Every row gives one point. Each copy is the shape, with its points in the same order, turned, moved and blurred by noise. Say if it was mirrored as well.

Shape, 8 rows:
[[ 65  22  21]
 [-12 -18  53]
 [-47 -35 -26]
 [ -9  39  27]
 [-37  58  49]
 [ 42 -62 -47]
 [ 56 -26 -60]
 [ -5 -32 -52]]
Copy 1 (8 x 3):
[[ 54  -1   6]
 [ -4 -38 -32]
 [-59  -4  24]
 [  6  17 -45]
 [-11  31 -73]
 [  2 -35  85]
 [ 23   3  86]
 [-38  -9  60]]
Copy 1 is: mirrored
Copy 2 (8 x 3):
[[ 72   0  40]
 [ 31  31 -32]
 [-30 -27 -27]
 [ 13  33  29]
 [ -4  73  25]
 [ 40 -90 -15]
 [ 43 -83  26]
 [ -8 -60 -11]]
Copy 2 is: mirrored
Copy 3:
[[ 77 -20 -22]
 [ 28  21  61]
 [-42   6  -7]
 [ 31  38 -14]
 [ 43  74   9]
 [-10 -76 -21]
 [  7 -62 -67]
 [-29 -26 -42]]
Copy 3 is: only turned
Copy 4:
[[ 24 -57 -55]
 [-32 -45  25]
 [-14  28  22]
 [-51 -36 -34]
 [-84 -45 -38]
 [ 69  19   7]
 [ 65  32 -33]
 [ 15  41  -5]]
Copy 4 is: mirrored

Shape, 12 rows:
[[-39  41  46  16  -7 -47]
 [ 44  95 -10  16 -51  18]
 [-11  -8 -18  40  23  18]
 [  8  -6  -4  -1  37 -20]
 [ 49  -6  47  24  23  -7]
 [ 34  81  40 -62  40   8]
 [-28 -17  -9 -16  -8  25]
 [ 40   0 -59 -43 -24  10]
 [-10  13  36  20  23  41]
 [ 55 -19  38 -47 -50  31]
 [-41  46   3 -51  20 -39]
 [ 43  10 -22  15 -43  17]]
Copy 1:
[[-24  18  61  29 -24 -28]
 [ 66  93  25  48 -51  25]
 [ 13 -22 -24  33 -19  21]
 [ 20  -6 -10   3  14 -16]
 [ 62 -20  31  39  24 -13]
 [ 23  91  28  20  68   3]
 [ -1  -5   4 -14 -13  49]
 [ 61  38 -24 -49 -23  31]
 [ 10  -6  16  51  19  41]
 [ 82  14  66 -30  16  59]
 [-37  54  17 -22   9 -20]
 [ 75  21   9   4 -44  34]]
Copy 1 is: only turned
Copy 2, 12 rows:
[[ 23  54  11  56 -15  -7]
 [ 59  -1 -81  12 -43  42]
 [-26  -1 -36  -9  13 -34]
 [ 15 -11  -3   2  41 -23]
 [ 57  -4  -5 -19   1 -57]
 [ 95  39 -14 -28  41  48]
 [-29  -3   5 -21  -3  10]
 [ 10 -76 -26 -14  15  47]
 [  5  38 -19 -39  -6 -22]
 [ 51 -43  28 -58 -44  25]
 [ 16  31  19  35  39  47]
 [ 18 -47 -44  -9 -35   4]]
Copy 2 is: mirrored
Copy 3:
[[ -6 -49  11   0  31 -68]
 [ 75  51   1  11 -12 -44]
 [ 15 -36 -44  26  23  25]
 [ -9 -28 -61 -19  23  -2]
 [-45  23 -45  16  22 -18]
 [ 16  46  -8 -77  59 -33]
 [  4 -43  -9 -22  -9  34]
 [ 37   5 -59 -46 -52  17]
 [ -5  -8   1  10  45  23]
 [-32  45   1 -37 -52  13]
 [ 28 -54 -17 -74  35 -39]
 [ 27  15 -30  14 -43  -2]]
Copy 3 is: mirrored
Copy 4 (12 x 6):
[[-52  72   0 -20  20 -41]
 [ 20  73 -76  -4 -30  32]
 [-14 -15   3  28  15   3]
 [  8  -8  15  -8   6 -40]
 [ 30  25  16 -36  49   1]
 [ 68  86  24 -14 -43 -37]
 [-36  -5  31  -7 -33  12]
 [ 15 -31 -28 -40 -67   9]
 [ -2  38  40  21  13  14]
 [ 26  24  26 -86 -32  55]
 [-26  48  15 -14 -52 -74]
 [  7   0 -38 -30 -14  44]]
Copy 4 is: mirrored

Shape (14 x 8):
[[-12 -20 -19  -4   4  11 -14 -21]
 [ -8   2   4  29 -29 -22  15   0]
 [-16 -26 -35   1  -7 -20   8  16]
 [ 34 -28 -39  -3  71 -12  29 -57]
 [ -6 -27 -34   0 -27   7  29  14]
 [-15  14 -38  22   7 -47 -40  19]
 [-13 -26  -2  10   0  -6  17  19]
 [ -7 -29 -15   3   1  -8 -77  -2]
 [  3 -24 -35   1 -19  -5  20  20]
 [ 60 -26 -13   3 -18   3 -34  -6]
 [-13  -3 -22   6 -16  -2  13   6]
 [ -7  18  -1  26  34  11  15 -17]
 [ 78  13 -24  -9 -26  -9  12  17]
 [ -9  -3  56 -12 -17  -9  -3 -18]]
Copy 1:
[[-11 -24 -30  -2 -10   7 -14  -3]
 [-28  -2   7  36  -5   3  33  -9]
 [ -7 -19 -44  29   0 -13  12   5]
 [ 56 -25 -42 -28  -2  22   2 -63]
 [-14  -5 -46   8  -1  15  40  24]
 [ -3   4 -30  60   1 -27 -34  -5]
 [ -6 -28 -13  14  15  -8  26  11]
 [-11 -17 -12  21 -23  -7 -64  26]
 [  0  -8 -39  26  -7  -1  40  16]
 [ 36  -7   3   3 -46  16 -10  33]
 [-15   5 -21  10   8  -2  17   6]
 [  0   2  -1  -3  32  28  -6 -31]
 [ 55  40   3  11 -31  13  40  34]
 [-26 -15  43 -21  -3 -32   0  -7]]
Copy 1 is: only turned
Copy 2, 14 rows:
[[-26  -5 -29 -14  21  -5   0 -23]
 [ 15  -2 -17  28 -23 -37  18 -11]
 [-36  -5 -32  22  -2 -29   8  10]
 [ 10 -23 -44 -13  95 -15  51   1]
 [-41  -1 -24  44   0 -10  21  -6]
 [  4  13 -52 -13 -16 -54 -25  27]
 [-19 -21   0  19 -10 -13  17   9]
 [-13 -27 -31 -20  10 -24 -65 -12]
 [-32  -2 -25  42   5 -16   9   4]
 [ 15 -12 -18  42  47 -10 -42  -9]
 [-17   9 -27  16  -6 -11  11  -3]
 [ 31  -8 -28 -16   6  11  34   2]
 [ 20  32  -6  73  38  -9 -12  19]
 [ 15  -3  40  -3  -2 -28   7 -39]]
Copy 2 is: mirrored

Shape:
[[-11 -34   8   6  38  -8  16  -4  -1  12  14]
 [-11 -25  37  -7 -19  18  32  23  27  18   0]
 [ -3  -4 -21 -28 -16  -4  29 -42  25 -18  11]
 [-11  -7 -39 -42 -16  -3  18   5  22  13 -60]
 [ 18  21 -25  35  -4  79  17  25  33  11  13]
 [  4 -36 -37  17 -10  21  34  13   0 -34 -10]
 [  2  24 -24  19  27  -4  35 -51 -39   1  -1]
 [-13  -3 -10 -10 -19   3  10  10  34  14  10]
 [-17  35   9  29  36  31  28  26  16   7   1]
 [ 22  34 -23 -20 -18  13  32  -4 -83   8  -9]
 [-14  30 -14  18  11   2   2   7   8  -5  12]
 [ -5  25 -32  24 -22  11  32  11 -15  23   5]
 [ 12 -18 -28  33  -6  23 -77  -1  18 -24 -36]
 [ 32  19  -7 -20  14  -9   8   5  27  10 -20]
 [  7  15 -23  41  16  -7  36   4  34 -19 -40]]
Copy 1:
[[-27 -37  14  20  22 -17  17 -20 -18  -5  13]
 [-25 -38  34  -8 -14  15  59   8   4  29  -1]
 [  2   3 -12  -7 -20  -7  42 -36  34 -22   0]
 [-12 -15 -20  -7 -22  10  32 -49  14  43 -59]
 [-71  12 -10  17 -41  68  21  -2   8  12  30]
 [-17 -42 -35  42 -35  28  35 -22 -12 -13  -8]
 [ 14  27 -19  42  36  11  18 -40  10  -9  16]
 [-30 -20  -4 -11 -27  -4  26 -10  29  16   1]
 [-55  -3  -9  15  32  42  23  23  11  22  13]
 [ 54  29 -35  22   3  32  10 -19 -30  41  12]
 [-24   2 -21  14   5  13  -3  11  21   6  10]
 [-10  -1 -32  36 -18  25  21  -1  18  45  28]
 [-45  -6  18  43 -51  18 -46  -8  12 -20 -57]
 [-43  24 -10  -9  -4 -10  26 -14  -8  19 -29]
 [-50   6 -35  48   5  13  50  -3  23   2 -31]]
Copy 1 is: mirrored
Copy 2 (15 x 11):
[[ -3 -32  27   4  16  12  20 -12   2 -23  37]
 [  6 -17  37  31 -11   9  37   1  32  25  -1]
 [ 14   5 -34  15  10  21  38 -51   0  12  16]
 [-14   9 -31 -29  11 -12  30 -20  34   6 -38]
 [ 20   1  -7  -5 -67  45 -25  11  44  22  34]
 [  7 -24 -40  18 -25  12  31   8  27 -26  18]
 [-23  24  -1 -12 -23  30  24 -39 -34 -45  40]
 [  0  -7  -6   8   0   3  16 -11  20  38  19]
 [ -9  30  30  -4 -14  38   0  20  32   0  48]
 [-16  27  -9 -25 -51  20  34   9 -66 -19 -16]
 [-14  18  -5   4  -5  12  -6   4   1   7  45]
 [-29   7  -7 -12 -50   9  20   1  -3  16  29]
 [  4 -12 -35  26  -8 -21 -76 -13  26 -30  -6]
 [ 32  29   4 -19   1 -15  10 -15  11   5  10]
 [ -5  38 -15   4 -22 -11  20 -10  54 -31  38]]
Copy 2 is: mirrored
Copy 3:
[[-19 -35  22 -17  26   1 -14   5 -30   8  13]
 [-34   2  43 -26 -13  36   9  24 -11   2 -17]
 [-36 -16 -10 -34 -11 -13   7 -28  24 -21   1]
 [ -4 -28 -49 -37 -33  30  23   7   6  16 -24]
 [-20  68  -9 -14  57  41   2   5   9   2 -23]
 [-48  -5 -31 -34  29  -3   1  26 -19 -21 -33]
 [-12 -17 -26   2  29 -10  20 -49 -40 -30  28]
 [-19   8   1 -24 -11  18  -2  18  19   1   7]
 [ 10  11  17 -11  55  46  25  12 -10 -18  11]
 [ -2  21 -46 -27 -17  21   4 -41 -78 -48  10]
 [  7   7 -10  -5  26  15  -1  10   3 -29  20]
 [-20  33 -30  -9   8  21  19   7 -26 -15  25]
 [  9  -6 -43  44  19   1 -50  27  14  -8 -57]
 [ 32   0  -3 -28  -5  -1  14  -6   0   6 -16]
 [  2 -10 -22  -5  38  -8  54  23   2 -11 -18]]
Copy 3 is: mirrored
Copy 4 (15 x 11):
[[ -9 -37  29   3  26   5  29   5 -13  -5  19]
 [ -8 -17  32 -31 -29  20  22  13  24   5  -4]
 [ 21 -21 -35 -14 -10  -1  38 -26  11 -34  -2]
 [ -6 -36 -41 -33 -10  12  10  12 -25   4 -56]
 [ 10  11 -13   3 -35  79 -12  36  -1   9  38]
 [ -5 -45 -22  -1 -19   3  10  53 -12 -29  16]
 [-10   1 -14  59   7  11  50 -13 -48 -28   1]
 [ 11  -8 -11 -29  -6  10  17   1   5  13   6]
 [-22  26  13  -3  17  63  24  30 -11   2  12]
 [  2  15   0  20 -62  -4  28  -1 -95 -19  -8]
 [ -5  23 -10   4  22  16  14  12 -14  -1  20]
 [  1  13 -17   8 -24  13  26  24 -39  21  15]
 [-26 -18 -29  28  14   3 -82  17   2 -12   4]
 [ 30   1   3  -6  16  24  -5   8 -20  -7 -38]
 [ -5   1 -26  18  13  27  23  60   5 -12 -21]]
Copy 4 is: only turned

Shape (17 x 12):
[[ 20  25  13  10 -13   2 -59  42 -28 -29  26  14]
 [ 31  17  26  -8  41  -3 -15 -13  -8  -4 -17  38]
 [ 18  30  14   7   0   7 -40   6 -23   6  44  20]
 [ 12 -11 -61 -32  28 -16  22 -13  34   9 -55 -16]
 [-12  -5 -29 -36  19   1  29 -29   5  43 -27  12]
 [ -6  45 -14  -2  15 -13  30 -26   3 -40   5  36]
 [ 12  25  -4   5  -7   2 -21 -25  -5  -6  -3  59]
 [-11  27  44  13   5   1 -29 -12 -35 -10  -1   1]
 [-18 -12   6   3  25 -27  17 -11  35 -14 -19  29]
 [ 39 -12 -34  20 -61 -51  -6  20  -2  44 -38 -19]
 [-19  19 -33  13  34  10  18 -33  64  25 -43  -4]
 [-26 -48 -67 -12  28 -23  23 -20  10  39 -29  -8]
 [ 54  -9 -17  48 -13 -31 -10  33 -15  26  18   8]
 [ 60 -14   1  39 -24  -6 -21  -8 -31  -9  18 -27]
 [ 36  36  -3  24   2 -57 -42   6 -35  15  20  -4]
 [  8 -23 -16 -48   3 -22  36   0  24  56   4 -26]
 [ 38  22   2  46  -7  -3   3  50 -55   2   2   2]]
Copy 1:
[[ 65  -3   5  21   4  13 -42  59   8 -27   3   9]
 [ 38   3 -15 -37  24  29   7  24  36  22 -10  25]
 [ 43  27  -4   7  -8  41   6  50   8 -15  -1  12]
 [-46  29 -74 -57 -15 -20 -21 -19   1  11 -11   4]
 [-42  34 -48 -21 -12  -3  32   5   8  24  -8  24]
 [ 16  44 -12 -14  32   9  -4 -29  20 -35  18  48]
 [ 25  17 -21  -2   2  27  -1  17  54 -12   5  42]
 [ 34   8  23  18  14  21  -2  22   2  24  -7  28]
 [  4  12 -27 -18  31 -25  25 -16  28  -4 -43  24]
 [  5  -3 -68  33 -67 -40  -6   9  19  24  12 -34]
 [-48  41 -43 -16  16   9  -4 -28  24  10 -52   3]
 [-47  28 -95  -8 -11 -25  29  -2 -22  20 -33  37]
 [ 56   9 -75  33 -11   6   5  34   2   0   6 -32]
 [ 43 -34 -44  23 -24  36 -10   8 -28  -5   1 -14]
 [ 72  34 -29  17 -24   8  -7  23 -11  23   8  -7]
 [-35  21 -44 -33 -32 -18  54   9 -21   1 -16 -19]
 [ 37   8 -35  38  25  10 -13  39   1  15  39 -33]]
Copy 1 is: mirrored
Copy 2:
[[ 44  36   5  15  -4 -25 -55 -15  -9 -20  35   6]
 [  6 -17  28 -18 -10 -49  -9 -50  27   2   5  13]
 [ 18  25  -5  -1   1 -12 -38 -22  22   3  44  14]
 [-38 -23 -12 -23 -54 -35  34  12   7 -16 -59  -8]
 [-53 -19   7 -40 -30  -3  22  -5  14  20 -23   2]
 [-13  32   2   2 -16 -21  34 -56   8  -7 -14  48]
 [  5   7  22  -9 -44 -13 -10 -38  20   1  22  43]
 [ -7  15  43  20  15  -8 -26 -38  22 -16  23  -1]
 [-20 -31  18  11 -12 -30  44 -21 -13 -10  -2  28]
 [  9 -43 -15  26 -39  33 -43  44   9  -7 -53  17]
 [-57  -9  14   6 -44 -42  58  25  41   1 -14  19]
 [-54 -38 -19  -7 -55   8  42  11 -12  17 -27 -29]
 [ 52 -24 -28  32 -19   2 -29   9  18  26  -4   7]
 [ 56  -3 -11  23 -12  20 -22 -11  45 -28   2 -20]
 [  4  -5 -32  41  -6 -13 -66 -31  26  -2   3  12]
 [-41 -37 -34 -46  13   5  14  30   7   5 -30  -1]
 [ 54  24  10  35   4  -4 -39  -9  10  34 -24  -6]]
Copy 2 is: mirrored
Copy 3, 17 rows:
[[-33 -15  26 -11 -62   9  -6  -1  48  11   0   0]
 [-19  50   8 -33 -12  27   1 -29  -4   3   1   2]
 [-36   9  14 -32 -31   2   2  13  40  37  14  18]
 [ 45  69 -19  18  13 -33  13 -23  -7 -16  19 -58]
 [ 11  45 -28 -13  39 -21  27  -7 -22  19  25 -43]
 [-37  29   9  -5  24 -24  14 -31  11 -32  36  15]
 [-40  19  -9 -15 -17 -12  -6 -29  -9  19  23  16]
 [-34   0  41 -21  -5  19 -10  21  -1   6  -3   1]
 [  2  20 -15  -6  39  -4 -17 -41   4 -18 -12  -6]
 [ 18  26 -21  51 -40 -51  29  11  -8  36 -56 -21]
 [ 18  67 -45   3  38 -29 -30  11 -14 -22  24 -21]
 [ 36  47 -27  33  54 -31   9 -17   4  34  16 -65]
 [ -8  32 -17  37 -33  -3  21   0  46  48 -37  18]
 [ 19  20  36  37 -40   6  13  19  22  43  -8  36]
 [-35  42  41   1 -32 -27   6   9  41  41 -34   3]
 [ 51  33 -27 -25  30 -35  55   9  15  23  -9 -31]
 [-39  19  10  38 -43  28  41  22  39  11 -23   3]]
Copy 3 is: mirrored

Shape (18 x 12):
[[  0  -7  37  -7   0  53  39  -8  24  11  27 -45]
 [ 48 -44  38   9  36  -2  -5 -21  47  20  33  16]
 [ -7 -48  12   9  39  14   4 -61  28 -11  13  19]
 [ 24  -2  -4 -20 -28 -10 -31   2   8  11 -29 -16]
 [ -5 -12  44 -37 -10  11   2  20  40  25   0 -28]
 [ 38  -4  28 -21 -12  31  24 -24  32  16 -21 -11]
 [ 27 -46   3   7  15  14  12 -14  -1  21  34  48]
 [-22 -24 -29  19  37  12  18   8  -3 -18  -4  35]
 [ 25 -26 -21  26  -4  18 -45  43  25 -18 -48  18]
 [ 18  -5 -38  27  22 -31  -9  47 -21 -66 -45  20]
 [ 23  12  13  24 -25   6 -29  13  12 -12  -2 -17]
 [  9  13  11 -28   9  29  15 -11  56   5  14  -1]
 [-11  31  31   2  12  22  22 -24  43  58   0 -27]
 [ 20 -51  17  -4  64   3  -9 -34   7  10  29  28]
 [ 12 -33  -9  39  20  -5   2  38 -22 -29 -58  14]
 [ 38 -26 -40   7   3   3 -31  28   8  -1 -27 -33]
 [ 46  11 -20   1  23  11 -35  36  -3 -14 -45  -2]
 [ 11 -43 -31  34  28 -21  37   9  18 -21  -6  19]]
Copy 1 (18 x 12):
[[-16   5  12 -58  20  27  23 -24  17  31   9 -14]
 [ 14 -26 -34 -27   1 -13  16 -24  25 -39  63 -36]
 [  7 -27   3 -33   0  26  20  12  -2 -48  59  13]
 [-16 -15  12  12 -40   8 -39 -14  19 -11 -16 -11]
 [-28 -30  11 -23 -15   5   9 -40  48  13  -4   0]
 [-25  31   6 -27  -5   3  -9 -21  35 -17   8  -4]
 [ 23 -18 -60 -37   3 -18  -9   4   4 -18  37  11]
 [  1 -26 -39 -14 -10  10  23  32 -42 -30  -7  23]
 [-46 -43 -47  17 -30  21 -29  15  -7 -50 -23 -24]
 [-32 -30 -26  35 -51 -24   7  49 -61 -31 -41 -25]
 [-29 -19  -1  19   5   2 -27   3   0   4  -1 -40]
 [-18  -8  12 -23  13   4   9 -51   2 -18   5  10]
 [ 13  18  16   0  36  36  23 -41  46  -7  -7   0]
 [ 38 -38 -21 -47  -8  -7  24   3   3 -51  46 -13]
 [-24 -17 -39  19 -44   4  15  60 -13 -38 -29 -20]
 [-17 -25 -25   3 -54  31 -28 -14 -20 -23 -19 -45]
 [-19 -24 -13   4 -28  -3 -27   4 -20 -47 -52 -45]
 [  2  -8 -53   9 -41  -2  39  16 -42 -22  22  -1]]
Copy 1 is: only turned
Copy 2 (18 x 12):
[[ 11  27   9  21  15   5 -14 -60  65 -31  -5  -4]
 [ 39 -28  37  25 -22 -17  10 -47   0  -6 -25  45]
 [ 18  -2  24 -18  23 -50  -4 -51   3  20 -14  44]
 [-26 -32 -24  -3 -38 -24 -22   1  14 -29   1  -8]
 [ -2  -3  28   6 -33 -14   8 -23  60 -40  11 -16]
 [-10  -3  -9  35 -27 -42 -14 -54  43 -17 -15  -6]
 [ -9 -26  10   2   1   5  28 -53  -3  21 -38  34]
 [ -1   2  -8 -19  25  -5  13  -9   0  60  -1   0]
 [ -1 -43 -35  11 -29 -17  -9  44  32  38   5  22]
 [  4 -35 -57  14  19 -15   7  52 -30  45  29 -22]
 [ -3 -25 -13  23  -1  -4 -29  23  24 -28 -18   3]
 [-14  26  31  29 -22 -20 -20 -33  28  -3   1   3]
 [ 16  30  31  -2 -30 -17 -36 -43  46 -21 -43 -33]
 [ 30  -2  17 -15  -4 -23  29 -50 -21  10 -18  49]
 [ 23 -41 -60  -1  11 -21  19  24  14  42   4 -17]
 [  7 -34 -50  -1 -35   7 -31   7  13   4  23  13]
 [  5  -6 -59  23 -41 -11  -6  32  -1   9   3   3]
 [ 21 -41  -4   3  20  -3  -4 -28 -12  58  13 -11]]
Copy 2 is: only turned
Copy 3:
[[-15  14   0   3  15  25  24  30  15  59  29 -19]
 [ 34   8 -53 -22  33 -37 -15  26 -29   8  40   1]
 [ 35  -6 -55  34  35 -27  18  -8   5  11  25 -18]
 [  4 -29 -11 -25 -35  -5   8  25  30 -34   5  10]
 [  7 -17   9 -16   6  11 -19  59  33  25  22  -2]
 [ -4 -20 -26 -16   9   9  21  31  13  31   9  28]
 [ 10  27 -54 -31  45 -37  -3 -18  18   2  12 -10]
 [-20  12 -34  34  31 -11 -25 -39  26 -31  12 -16]
 [-24  -9 -15   2  16  -3   0  27  19 -95  28  17]
 [-59 -10  -6  35 -17 -32 -29 -21  -3 -89 -15   8]
 [  2  10  21 -12 -10   4  25  27  -3 -41   8   2]
 [  9 -18   2  -3  18   3  -1  -1  15  27  45  25]
 [ 34   3 -11 -13   1  65  -1  16   3  40  24   6]
 [ 20 -13 -68  -6  41 -38 -14 -13 -13   2  27 -36]
 [-51   3 -40  30  16  -4 -20  13   8 -73 -25   0]
 [-36 -15 -32 -11 -32  -4   1  26  13 -59  39  -7]
 [-45 -39 -12 -22  -6   7  -6   8  -5 -73  19   7]
 [-27  35 -55  33   2 -25 -30 -14   3 -30  13  12]]
Copy 3 is: mirrored
